Each row of a before or after table is a point. The points were changed in one or more steps. Then noise was added and the rows were shuffled. The steps act on columns, c1 being the first. What was done? A step turns or swaps two columns, mirrors them in a line or flattens them onto one, adds a multiple of one to another, or multiplies or shifts one. Angles are multiples of 10 degrees, from the lower column toward the higher: turns from -170 to 170, lines from 10 to 170 but not 90. Use the fewest steps. Two steps may share a column if one is a turn and the other turns, adds or multiplies; they go together, in the order done. Otherwise the lowest column goes first.

Before:
[[ -16  -13   56]
 [  51    5    8]
 [  35   15   30]
 [  51   18   19]
 [ -30  -87   18]
 [  51   45   10]
 [ -67   11  -12]
 [ -73 -106   28]
 [   1  -80   47]
 [  47   -6    3]
 [  54   32    3]
 [  51   -2   21]]
After, 12 rows:
[[  -1   11   31]
 [   1  -11   56]
 [   0   10  -13]
 [   0   32    5]
 [  -1   -6    1]
 [  -1   46   11]
 [  -1   18   18]
 [  -2  -86   12]
 [   0    5    8]
 [   3   -2   20]
 [  -1  -80   44]
 [   0 -108   30]]
Steps: multiply c1 by 0

Before:
[[-29 -50  61 -14 -38  28]
 [ 15  55 -45  11 -33  19]
 [-26 -56  32 -53  38   2]
 [-37  42 -29 -30 -22  11]
 [ 10 -70  57 -14  11  11]
 [-31  64 -48  25 -33   4]
 [-31  25 -36   9 -51  14]
 [-30  26 -40  12 -71 -27]
 [-13 -24 101 -28 -59  50]
 [-25  56 -20  33 -18 -21]
 [ 17 -31  37 -64  -1 -30]
 [-19 -12  45 -41  43 -41]]
After, 12 rows:
[[-14  35 103 -28 -58  51]
 [-31 124 -50  23 -35   5]
 [ 11 -10  58 -13  11  11]
 [-19  49  47 -42  46 -40]
 [-28   4  33 -54  37   2]
 [-31  81 -39   9 -51  13]
 [-26 116 -20  35 -15 -21]
 [-30  87 -40  12 -70 -23]
 [ 15  29  38 -64  -3 -29]
 [ 11 114 -43  10 -34  19]
 [-37 102 -31 -32 -23  11]
 [-30  10  60 -15 -37  28]]
Steps: shift c2 by 60

Before:
[[-17  17 -41  -7  14 -25  -2 -31]
 [  6 -15  17 -16  11 -27 -29 -16]
 [-31  -6 -32 -32  13 -20   3  22]
 [ 22  25 -43  -2  12 -18 -30 -30]
 [-32   9  -4   5  13 -11  -6  30]
 [-32  -2  15 -27 -44   6 -26  -5]
 [ -6 -26  -1  15   6 -20 -19  21]
 [ 19 -27 -22  13 -12  -8  22  18]
 [ 16   6 -19 -23  17 -31  22 -30]
 [-15  -2 -14   3 -25 -34  -6 -22]
 [-32 -23 -11  24  -4  20 -26  14]]
After (11 x 8):
[[ -6 -27  -3 -15   7 -20 -20  21]
 [  6 -16 -42  31  12 -27 -28 -16]
 [-32  -2 -33  41 -45   5 -28  -5]
 [ 20 -27  57 -34 -12  -8  21  19]
 [ 17   5  61   3  17 -32  22 -31]
 [ 22  25 121 -44  12 -18 -30 -30]
 [-32  10   9 -10  13 -11  -5  29]
 [-14  -3  38 -17 -26 -36  -6 -22]
 [-31  -4 101  -3  13 -22   2  22]
 [-18  17 118 -36  13 -24  -3 -31]
 [-34 -23  21 -34  -5  21 -26  14]]
Steps: multiply c3 by 3; turn c3 and c4 by 160 degrees

Before, 11 rows:
[[ 44  44  42 -13  84  20 -40  25  49  65 -17]
 [-15   1  91   2  55   0 -29  33 -70 -34  79]
 [  0   1  18 -25  51 -29  35  -8  79  67 -29]
 [-16  -9  21  -2 -22 -33 -49 -39  -3   5 -82]
 [-41   0  35 -30 106 -17 -63   2 -91 -11  38]
 [ 32 -19   3   3  33 -29 -20   0  20  90  -7]
 [-14 -25  59  32  88  21  -7  38 -62 -17   1]
 [-14   9  31 -16  47  24  -6  90 -44  -5  11]
 [-22  31  -7  38  53 -38 -27   9  43  57 -19]
 [ 17  15 -10   9  -1 -48  19 -52 -40 -14 -36]
 [  6 -32 -12   5  19 -23 -49 -11  -7 -55 -27]]
After, 11 rows:
[[ -3   2  19 -25  52   3  34   2  81  67 -28]
 [ 44  46  44 -12  85   1 -40  -2  48  67 -20]
 [ 30 -19   2   6  34   3 -21  -1  22  90  -9]
 [-13   9  32 -15  47  -3  -5   2 -48  -9  14]
 [-15 -10  20   0 -21   0 -51   0  -3   3 -84]
 [-39   0  36 -32 107   0 -64   2 -94 -16  40]
 [-22  31  -9  38  54  -4 -23   0  43  57 -18]
 [  5 -30 -11   7  19   1 -52   0  -9 -52 -28]
 [-15   2  90   3  57   1 -31   0 -69 -32  77]
 [ 16  14 -10   8  -3   0  21  -1 -40 -10 -34]
 [-12 -27  63  32  90   2  -5   1 -62 -16   3]]
Steps: multiply c6 by 0; multiply c8 by 0

Before:
[[ 74 -36   9   0  13 -14  42   8  -7  -6  -6 -23  -5  -4]
 [ 40 -25  15  -8  -7  15   6  10 -21   2 -78 -28  35 -96]
 [-20 -33  10   3  24  27   0 -76  50 -35 -17   7  18  37]
 [-95 -23  11  -2 -17  -4  -2 -20   9  35  10  30  90 -52]
 [-12 -37  24  41  73  50 -33  12 -15 -20 -11 -63  21 -21]
 [ 36 -25  -6  12 -19  19  18  43  32 -20 -56 -29  32  28]
 [-19  14  29 -49  60 -10  61 -22 -36  10 -61  -9  49  65]
 [  9  67 -52  23  23  54  55 -11 -36  -7  20  31 -19 -38]
 [ 48 -41  -6  57   1  42  32  24 -45   8 -14 -28  -8  76]]
After:
[[ 39 -22  18   2  70  19  10   8 -23  -1 -79 -29  35 -99]
 [ 10  63 -65  60   4  57  13 -10 -38 -14  16  32 -23 -34]
 [-20 -29  19  -3  43  27  -5 -78  47 -35 -14   5  20  35]
 [-21  15  26  14 119  -8  77 -22 -37   7 -59  -9  47  66]
 [-97 -17  20  -3 -28  -6  -3 -20  10  35  12  30  88 -50]
 [-14 -32  33  -1  84  55 -52  14 -14 -19 -12 -65  21 -26]
 [ 75 -29  18  32  23 -12  27  11  -8  -6  -1 -26  -5  -2]
 [ 50 -41   3  61  18  41 -24  28 -47  10 -13 -30  -7  77]
 [ 36 -26   0  19  39  21   2  43  37 -19 -56 -32  31  31]]
Steps: turn c2 and c3 by -10 degrees; turn c4 and c7 by -50 degrees; add -1 times c11 to c5

Before, 12 rows:
[[ -5   0 -12 -26  11 -11  24   4  -2 -14  -8 121  -7  15 -24 -20 -16 -27]
 [ -3 -14 -12  -1 -10  18  12  -2  -9 -14 -16  -2  27  16  21   5 -18 -23]
 [ -9   1 -33 -22 -37  15  10   9 -13  -9  -3  -7 -12 -19  11  -4   5 -22]
 [  5  -8 -28  22  -6  17  25 -10  45 -16  -6  -1  31  -8   7 -15  30 -16]
 [  2 -10 -31  83  -4  -4  16 -25  -5 -16 -12  -7   4 -14  14 -10  10   0]
 [ 12  -5 -31 -17   8 -26  14  -2  -1  -1   3  28  27   9   7   3 -15 -26]
 [  8  -9 -20  18   4  15  -8 -13   3 -15  -1  10  28   7  16 105 -15 -24]
 [ 46   9 -23 -10 -10  -6  23   7  -9 -15 -31  -5   6 -12  16  35   2 -26]
 [ 20  -5 -14 -17 -49  17   2  -3  -6  13  -6   3 -10 -13   8 -10 -10  -1]
 [ -5  16  11 -22   9  16  -1 -23  21 -16 -11   0  -2 -48  19 -20 -14  -7]
 [  2  -9 -22 -26  -7  14  24 -17 -14   0  -5  10  29  12  17 -20  27  56]
 [  0  20 -13   6   4  11  -1  10  -4 -11  -2  13  27   4 -11 -19  -9 -15]]
After (12 x 18):
[[ 19   3 -14 -19 -48   2  16  -3  -6  14  -7   3  13   8   8 -11  -9  -1]
 [ -9  15 -33 -22 -37   9  15   9 -12  -9  -3  -6  18  14  10  -4   6 -20]
 [  2   1 -32  84  -5  16  -5 -26  -4 -16 -12  -7   2  15  14  -8  10  -2]
 [ 46  16 -23 -12 -10  23  -5   7  -9 -14 -31  -5  -2  14  17  35   2 -27]
 [ -4 -26 -12  -2 -10  12  20  -1  -9 -14 -17  -3 -31  -6  20   5 -17 -22]
 [  9 -14 -19  18   5  -8  16 -13   2 -15   0   9 -30   3  16 104 -15 -23]
 [  6  -2 -26  22  -7  25  15 -10  45 -17  -6  -1 -24  19   8 -15  30 -16]
 [  0  18 -13   4   3   0  10  10  -4 -12  -3  12 -29   5 -10 -19  -9 -16]
 [ -5  49  12 -20   9  -1  16 -22  20 -16 -11  -1  19  43  19 -21 -13  -6]
 [ -5  -9 -12 -26  13  26 -11   4  -2 -13  -7 121   1 -17 -23 -21 -17 -27]
 [  2 -16 -22 -26  -7  24  13 -16 -14  -1  -4  10 -31  -1  15 -20  24  55]
 [ 12 -10 -32 -17   8  14 -26  -2  -1  -2   1  28 -28   1   6   4 -16 -25]]
Steps: add -0.7 times c14 to c2; turn c13 and c14 by 160 degrees; swap c6 and c7

Before:
[[ 85 -43  33  31  -7  16  64 -56 -52  -8 -41 -24 -24 -39   5 -35 -30  17
   64  95  40  17   9   7]
 [ 69 -21  43 -12  13  17  31 -53 -48  15  -1  -7  20 -46  14  -3 -26  42
   66  54  51  34  72 -41]
 [ 39 -27  74  31  47  63  -9 -23 -26  25  43 -50 -23  13 -34 -15   2 -31
   69  37 -20  66 -20  28]
 [-37  -8 -22 -39   1 -35  51 -21   0 -25 -47  46  14  76 -44  19  25  11
   30 -31  76  26  42 -65]
 [ -5  46 -37 -34 -39  -8  62  27   7  39  -8   9  59  35 -20  31   2 -37
  -14 -10  -9 -29  -6 -40]
 [-14  16 -39 -48 -17 -33  55 -10  48   5 -27  44  65  54  -3  21  33  56
  -27  12  33 -25  -8 -50]
 [-57  27   1   4 -17 -13   3  69   6  79  55 -25  12  12  26  40 -31 -29
  -58   2   0 -26 -26   4]
 [-22  25  -7  46   6  41 -56  33   9  57  95   7 -14  -9 -29  56 -31 -76
  -52   8 -46 -21 -30  33]]
After:
[[-36 -27 -23 -36   0  28 -59 -22  -3 -28 -45  45  16  76 -44  18  28  12
   28 -32  75   8  44 -65]
 [-13  31 -38 -47 -23  25 -62  -8  47   5 -27  43  66  54  -7  22  36  56
  -27  12  35  -2  -6 -50]
 [ 70 -44  45  -8  12 -23 -25 -51 -48  15   1  -7  20 -43  16  -6 -25  43
   66  54  49  10  71 -44]
 [-19  30  -6  44   7 -29  64  33  10  54  92   7 -15  -5 -27  57 -30 -77
  -51   6 -44  11 -31  30]
 [-55  41   0   0 -16  13   0  71   8  78  54 -23  11   9  26  39 -35 -29
  -55   5  -1   3 -26   3]
 [ -5  51 -38 -37 -35  -3 -62  30   9  39  -8   7  62  34 -20  36   3 -35
  -13  -6  -6  13  -7 -44]
 [ 85 -40  34  28  -5 -19 -63 -52 -54  -7 -40 -20 -24 -38   5 -30 -29  13
   65  96  43 -22   6   3]
 [ 38 -69  75  29  49 -59  18 -20 -29  22  42 -53 -28  14 -31 -16   3 -27
   69  36 -20  21 -25  30]]
Steps: turn c2 and c22 by 50 degrees; turn c6 and c7 by 170 degrees

Before:
[[ -37   24   20  -14   25  -62  -97  -33  -16  -23   20  -14   28   -3
     3   17   36    9    6   -5   35  -20  -67  -14  -13  -33  -18   25
    -2  -52    4  -18]
 [  39  -58  -42   78  -21  -66  -20   71    0    0  -41   -2   37    1
   -37   37   -3   19   27  -48  -18   -7   10   10   47    9  -78  -30
   -33  -58   22  -10]
 [ -54  -33   52 -103   31   14    1  -23   64   15  -21   16   59  -69
   -23  -64  -13  -42    8  -13    4  -29   -6    1  -22   32   38   -5
   -16  -19   33   53]
 [ -24   -8   19   59  -31   51   -2  -69  -38   11  -68    9   62   54
   -17  -54   27  -31    0   11  -32   40  -37   33  -11   15  -42   27
    31  -20  -27   43]
 [  21  -53   -6  -50  -24  -68  -55  -38   39   60   51   -2  -54  -26
   -44   -8   12   16   17   -2   49  -11   34    3  -59   61   50    3
    13   40  -30   41]
 [ -53  -27  -90   28   35   66   -9    4  -25   48  -30   31  -45   19
   -41   12   22  -45  -18    6    4  -32   31   21   64  -18  -15   11
     1   -9   36   13]
 [ -38    9  -64  -59   19  -22    4  -23    1  -10   37   60   65   -7
   -52    6   11   10    5  -39  -12    4   56   -2  -56    4   33  -67
   -11  -16  -55  -37]
 [ -82    5  -11   19   43  -12 -108  -51  -29  -60  -16  -41   -9   21
    83   -5  -20   43    0  -19   56   16   19  -12   12   72  -62   21
   -32   66   74  -10]]
After:
[[ -55  -37   53 -105   29   12    4  -23   66   16  -24   15   58  -72
   -20  -65  -14  -42   11  -13    6  -64   -4   59  -19   31   41   -2
   -13  -18   34   -8]
 [ -24   -7   19   61  -30   52   -6  -70  -39   12  -86    9   62   54
   -18  -53   27  -31   -2   13  -31  -29  -39   94  -14   15  -46   26
    30  -21  -25   51]
 [  40  -61  -40   78  -15  -65  -20   71   -1    0  -55   -2   36   -2
   -34   39   -2   21   25  -50  -18    5    7   72   45    9  -79  -29
   -33  -57   22   -9]
 [ -36   10  -65  -60   19  -21    2  -21    3   -8   49   64   62   -4
   -52    6   11   10    3  -38  -11   35   56   59  -55    2   35  -68
   -13  -17  -55  -11]
 [ -38   24   20  -14   26  -61  -95  -32  -16  -20   25  -14   28   -3
     3   20   36   10    9   -3   34   12  -67   47  -14  -32  -15   28
    -2  -51    6  -25]
 [ -83    9  -10   19   43  -14 -110  -49  -28  -62  -19  -43   -7   24
    85   -7  -23   43    3  -17   54   18   20   46   13   72  -60   22
   -30   68   75   10]
 [  21  -52   -9  -48  -26  -72  -54  -39   39   59   67   -3  -52  -24
   -42   -7   12   15   17    1   50  -39   40   62  -58   62   52    3
    16   39  -32    4]
 [ -53  -28  -90   28   35   64  -12    5  -23   49  -39   34  -45   19
   -45   13   23  -45  -18    4    3  -23   33   84   62  -19  -17   13
     0   -7   36  -28]]
Steps: multiply c11 by 1.3; turn c22 and c32 by 70 degrees; shift c24 by 60

Before:
[[ 38   8 -42  29   7  82 -28 -23  -2   4   4  -2  21  21   7 -10  69   5
  -60 -27 -61  32 -19 -32  63  -8 -34  34 -10 -23  -3  19 -72  42  -9  49
   -8 -11 -65  60  44  -7  -6 -46  46   6 -43 -13 -23  -6   8 -47  -1 -13
  -46   2 -42  78 -47 -20 -15  69  17  28]
 [-21 -11  19 -64 -87  55  10  18  44  76  15   4 -41 -23  15  47   7   9
   11 -32  21  14  -1 -33 -62 -10 -38  -6  44 -75 -50 -54 -44  -1 -31 -26
  -48 -56  31 -41 -39  51  50 -29 -37 -44   4  43 -50  -8 -49 -25 -17  76
   18  15 -22  47  -4  56 -40  37 -31  58]
 [-17  37  65 -14 -15  82  27  69  94 -13 -29 -64 -59 -11 -34  34 -17  63
   50 -35  39 -43  -9 -34   7 -14 -21  85 -33  -2 -35  32 -48   1 -41 -40
   25 -24  14  63 -19 -37  67 -20  -9  -4  14  -4  -3 -14 -45 -59 -41  49
   -4  70  48  21  50 -18 -14  46 -36 -25]
 [-48  -7 -31  55 -23 -16  38  49  -3   5  24  -2 -48  11  15  15  33 -34
   52  70 -23 -50   0  -1   3   7   7  92 -54  -5  35 -30  21  -5  65 -62
   42   9 -43  -3  -3  56 -30  35  -8  18  47 -21  27  30  -5 -16 -84 -35
   35  84 -24 -30   5 -32  25 -23  81   4]
 [-50  57 -40  45  18  73  34  41  77  62  11 -14 -61  63  64  -8  88  12
  -31  90  16 -19 -10  41  59 -30 -16 -14  55 -14 -10 -58  21  46 -22 -16
  -52 -48 -27  -6  23 -34  14  -6 -56 -26  58  65 -65 -53 -25 -49 -32 -48
   -6  13 -16 -40  49  13 -32  23  51  32]
 [-80  -6  63 -66 -30   8  13 -28  -7 -35  18 -14  36 -55  36 -32  17  15
    4  -1 -61  29  81  -6  11  -4 -26 -11  69   7  15  23  29 -19  51   5
   11 -61  51  24 -33 -54   9  -3 -65   0 -25 -15 -24  30 -28 -27 -61  46
    3  -3  59  14 -45 -60 -65  39 -28 -30]
 [-57  -5 -24 -32 -16 -17 -11  26  19 -11  16   0 -17  43   6  57  42  42
    1 -21 -63  11  43  65  -4  -5   1 -25 -36   8 -15 -17  34  -2  -1  43
   24 -11  -5  -8 -19 -35 -43 -54  21  23 -18  17 -60  13 -42  -7 -76  25
   29  12  -3  -9  65 -57   3 -33 -35  44]
 [  6  20  47 -68 -19  -6  -2  57 110 -43  13 -31 -33  18  67 -39  67 -24
   12  63  40  34 -28  56  52 -65  58   1 -45  13  38   0 -44 -50  64  30
  -28 -34  19 -20 -13 -42 -29 -19   2 -47  22 -33  -5 -39  41   8  11 -41
    8  36  17 -21  -9  28 -38  13  16  -6]
 [-84  39 -58 -58 -19 -36  15   0  -4 -17  34 -77 -28  31  -3  69   9 -20
   55  33 -58  62 -45  80 -62  36 -20 -25  50   8  -5  11 -26 -35  82  23
  -15  36 -55 -50   9   8 -30 -47  12 -14 -19  39  19 -27  13 -25 -25   0
   37 -16 -24 -25  77  -2  -8 -14 -18  -2]
 [-24  59 -10 -39 -60 -21 -24 -18  59   9   0 -49  50 -48  19 -54 -28 -13
   20  -6  35 -51  34  15 -27   1  29  -5   1 -45  68 -44  -3  21 -20 -72
   44  19  47  16  39  10  46  11  -9  19  69  10   7   8 -46  11  21 -30
  -55  82  23 -17  -7 -34 -36  34  18   7]]
After, 10 rows:
[[-28  62 -12 -38 -60 -24 -24 -21  54  12  -3 -49  50   9  22 -60 -28 -10
   19  -8  33 -51  28  12 -24   5  31 -44   4 -42  64  12   0  23 -17 -71
   47  18  45  19  40   6  41  14 -14 -26  72  12  10   1 -45  17  18 -30
   54  24  82 -14 -14 -39  56  38  14   4]
 [  7  20  47 -63 -18  -7  -3  60 104 -38  12 -33 -36  -3  62 -38  69 -18
   11  58  42  36 -36  56  52 -69  59  16 -43  10  39 -19 -46 -46  59  33
  -26 -38  21 -16  -8 -45 -28 -19   6 -34  23 -31   4 -41  43   2  11 -36
  -42  12  40 -26  -9  29  29  17  16  -3]
 [-16  39  67 -13 -17  82  20  68  98  -7 -27 -69 -58 -82 -39  36 -15  64
   45 -37  37 -44 -14 -34   5 -11 -26 -13 -33  -4 -37 -28 -50  -1 -40 -42
   28 -25  14  60 -16 -33  69 -17 -15  -3  19  -1  -3 -17 -44 -59 -44  47
    3  48  65  22  53 -19  -5  51 -45 -33]
 [-88  39 -58 -57 -16 -31   9   2   0 -19  38 -76 -29  26  -6  69   4 -23
   54  33 -56  61 -43  84 -66  36 -13  32  51   7  -7 -15 -24 -33  84  23
  -17  32 -49 -51   5   9 -34 -49  14  10 -12  40  19 -22   7 -25 -25   2
  -40 -27 -20 -27  81  -5  -5  -8 -20   0]
 [-51  -3 -25 -22 -17 -18  -9  29  20 -11  15   2 -15  21   5  61  46  40
   -8 -18 -61  13  42  66  -1  -3   2  40 -41   6 -18  15  34  -6   0  36
   27  -5  -6 -13 -15 -34 -46 -54  23  35 -19  14 -61   6 -47  -4 -76  26
  -12  -4   3  -2  63 -55  12 -33 -34  53]
 [ 41   8 -43  28  12  88 -21 -23  -2   8   0   4  19 -35  -3  -7  68   5
  -65 -33 -57  33 -28 -35  62  -5 -38  23 -14 -26  -2 -21 -68  37  -8  46
   -3  -7 -61  58  42  -7 -14 -47  42 -23 -34  -9 -28  -3  13 -45  -2 -19
   43 -38  10  79 -44 -24   2  69  20  31]
 [-51  48 -35  49  18  72  35  40  77  60   9 -11 -62  10  62  -5  90   5
  -32  92  15 -14 -13  42  59 -31 -17  67  55 -13  -9  24  21  46 -22 -18
  -47 -42 -31  -8  20 -38  12 -15 -56 -30  53  62 -69 -45 -25 -45 -32 -45
   -9 -19  13 -38  49  10  66  25  51  30]
 [-46 -12 -35  60 -30 -14  34  50  -2   3  20  -5 -52 -88  17  13  31 -32
   58  70 -25 -53  -1   4   5   5   9  10 -56  -5  36  30  23  -3  67 -60
   43   6 -44  -5   1  61 -31  34 -13  33  51 -21  25  37  -3 -17 -85 -38
  -15 -20  83 -32   7 -32  -3 -29  78   1]
 [-18  -9  19 -55 -88  55  12  19  46  82  12   6 -39   2   9  49   2   6
   13 -34  23  11   0 -31 -63  -9 -39 -24  41 -75 -48  18 -49   2 -34 -33
  -45 -54  31 -41 -43  49  47 -29 -34 -24   0  38 -46 -11 -53 -16 -16  71
  -42 -23  17  41  -4  56  59  38 -32  55]
 [-86  -7  54 -65 -33   9  11 -25  -9 -37  14 -14  36  11  34 -29  15  15
    7   8 -61  33  84  -9   5  -7 -26 -52  69   5  14 -64  30 -18  49   4
    9 -55  53  31 -36 -63  11  -3 -59   7 -33 -16 -25  35 -28 -25 -61  43
   -6  59  -6  15 -45 -57  34  39 -25 -30]]
Steps: turn c14 and c28 by 90 degrees; turn c32 and c61 by -140 degrees; mirror c46 and c55 in the line at 20 degrees; swap c56 and c57
